Every row gives one point. The last column is the point's height on a tilted bowl or saddle (a function of degree 2), plus a little noise. Count its main directions that bend up, bend down and stay straight.
In the rows, 128 means zero.

Points:
[148 134 137]
[97 85 108]
[140 121 140]
[198 156 81]
[78 167 73]
[103 136 123]
[147 151 130]
[155 142 132]
[151 129 137]
[90 191 59]
Directions: 0 up, 2 down, 0 straight

Points, 15 rows:
[130 134 134 112]
[142 101 172 84]
[87 146 92 99]
[121 159 186 104]
[161 114 193 73]
[138 164 72 73]
[144 57 117 100]
[124 116 126 114]
[127 157 127 105]
[106 158 141 109]
[107 149 153 112]
[139 175 111 94]
[175 116 102 133]
[105 82 185 80]
[90 192 161 102]
Directions: 1 up, 1 down, 1 straight

Points:
[175 195 179 149 134]
[146 34 115 86 114]
[109 110 131 112 124]
[134 142 126 85 118]
[147 78 147 128 97]
[153 101 123 124 121]
[116 122 173 128 127]
[131 127 146 105 118]
[76 130 85 214 220]
[104 91 103 127 151]
[142 107 138 103 123]
[177 118 133 103 143]
[85 124 79 121 168]
[116 83 102 176 138]
[145 151 146 86 120]
[118 97 99 141 144]
[84 84 122 135 155]
[116 147 147 138 126]
[112 120 121 138 134]
[134 123 163 135 123]
[75 143 85 107 142]
[91 98 112 190 184]
[133 199 157 70 71]
[107 155 85 47 107]
[130 93 78 140 153]
[116 104 163 102 104]
[185 155 94 173 43]
Directions: 2 up, 2 down, 0 straight

Points (22 x 5):
[148 51 135 128 106]
[110 205 106 133 59]
[101 104 85 136 116]
[81 123 136 137 103]
[123 96 79 138 125]
[144 73 57 139 146]
[127 171 98 126 98]
[139 116 99 113 122]
[174 132 117 143 112]
[144 131 110 131 114]
[132 150 138 148 100]
[104 130 142 164 93]
[98 203 184 147 79]
[105 132 69 111 143]
[161 156 117 65 109]
[133 144 109 68 135]
[109 189 144 91 133]
[115 144 142 168 86]
[176 77 197 192 220]
[92 135 175 114 150]
[143 115 154 131 131]
[147 100 145 98 123]
Directions: 2 up, 2 down, 0 straight

Points:
[114 92 94 114 166 151 108]
[111 108 107 156 80 111 154]
[84 128 83 80 134 86 77]
[148 153 119 217 155 84 28]
[105 112 99 74 133 132 97]
[164 100 171 165 109 149 102]
[124 77 105 180 106 132 135]
[109 146 132 66 128 127 95]
[160 153 116 98 136 176 117]
[159 168 176 128 115 90 101]
[152 124 154 169 101 154 96]
[112 104 175 42 159 94 144]
[123 75 137 182 166 149 79]
[149 130 103 152 151 126 133]
[93 124 113 123 155 153 120]
[153 82 170 164 183 161 72]
[102 148 150 79 151 108 97]
[111 132 144 186 104 157 85]
[140 156 114 116 167 145 110]
[149 149 112 134 111 134 136]
[154 156 204 118 116 87 148]
[104 106 116 185 85 146 117]
[101 67 132 174 131 166 78]
[109 136 161 148 122 134 118]
[91 136 120 123 158 108 107]
[132 139 131 156 113 116 132]
[166 98 114 137 161 164 99]
[177 117 118 144 86 121 115]
[122 121 117 162 177 111 106]
[169 154 146 117 157 139 107]
[135 103 181 133 161 121 160]
[128 136 131 122 104 180 125]
[129 122 123 143 98 120 149]
[150 109 133 125 68 154 103]
[156 105 169 115 145 157 143]
[91 115 112 164 165 85 109]
[138 133 92 145 121 132 159]
[158 121 97 122 155 100 121]
[79 110 109 137 160 158 106]
[139 157 144 104 110 115 122]
[125 136 85 140 147 116 150]
[186 153 92 103 105 115 87]
[116 121 157 131 7 109 39]
[82 148 105 165 119 119 127]
Directions: 1 up, 4 down, 1 straight

Points:
[95 131 66 108 146 121 147 140 139]
[116 149 135 184 192 92 155 135 179]
[106 116 153 197 92 103 96 131 134]
[99 144 172 113 160 134 159 107 133]
[104 137 70 133 113 103 136 223 145]
[136 71 75 205 127 187 163 143 176]
[146 146 118 122 111 200 119 157 153]
[59 80 101 152 188 102 116 72 149]
[115 129 163 126 125 42 147 147 159]
[150 177 126 122 140 120 147 166 127]
[167 161 160 172 99 143 176 91 177]
[100 102 98 133 108 161 104 108 109]
[103 131 148 79 61 141 140 174 155]
[117 104 101 157 95 163 109 139 120]
[99 152 105 183 66 96 201 102 206]
[131 142 144 141 127 166 130 133 123]
[174 89 136 165 92 116 102 152 149]
[158 176 108 99 172 83 106 127 139]
[130 94 143 94 116 113 145 117 121]
[133 118 152 164 147 110 115 219 136]
[73 68 186 143 213 160 119 174 99]
[166 170 182 124 148 143 147 125 149]
[142 151 110 106 80 152 116 117 145]
[112 125 93 92 153 115 148 121 125]
[168 125 103 192 135 143 178 156 160]
[127 90 134 130 76 123 97 173 121]
[98 146 96 130 165 110 108 74 140]
[81 110 168 189 137 150 76 47 79]
[133 187 135 123 131 88 168 100 137]
[120 106 127 112 102 136 96 172 116]
[171 199 110 168 104 146 129 118 177]
[122 96 156 144 191 148 137 100 117]
[158 100 121 153 108 164 84 127 122]
[124 112 120 152 129 142 154 164 119]
[193 119 126 118 171 90 139 150 143]
[180 94 151 174 79 39 109 119 232]
[172 196 124 120 188 154 121 163 171]
[128 128 164 130 134 126 149 114 120]
[110 99 105 126 94 162 193 124 147]
[126 166 92 132 149 112 143 87 136]
[142 90 174 128 184 62 120 125 158]
[91 137 125 167 153 183 158 115 146]
[148 130 125 111 150 137 207 141 126]
[140 162 99 73 131 174 102 110 143]
[69 119 148 139 99 102 146 169 120]
[150 141 179 103 117 55 117 157 165]
[70 115 148 117 129 198 151 110 120]
[139 119 133 134 108 121 165 115 129]
[61 108 126 147 88 125 171 91 154]
[39 166 49 65 98 99 174 140 203]
[120 151 127 123 105 109 159 191 123]
[137 114 129 117 90 116 155 160 127]
[129 111 110 101 170 148 104 145 122]
[166 153 130 142 135 88 101 133 151]
[110 125 207 101 147 103 132 125 131]
[137 172 128 119 140 122 90 153 144]
[162 66 142 146 130 110 152 130 135]
[189 177 152 178 129 168 155 151 181]
[106 118 147 122 103 144 119 148 106]
[176 123 147 165 77 93 156 171 162]
[196 178 128 134 49 209 133 114 231]
[135 126 115 127 137 113 137 84 125]
[64 82 148 139 117 139 129 121 82]
[116 112 162 210 139 73 139 111 183]
[161 168 121 166 84 77 142 119 175]
[96 135 94 92 148 152 182 114 142]
[102 110 113 128 174 117 113 89 120]
[40 115 102 156 129 124 195 106 182]
[139 105 91 165 137 141 172 131 142]
[156 150 90 122 159 121 90 94 135]
Directions: 6 up, 1 down, 1 straight
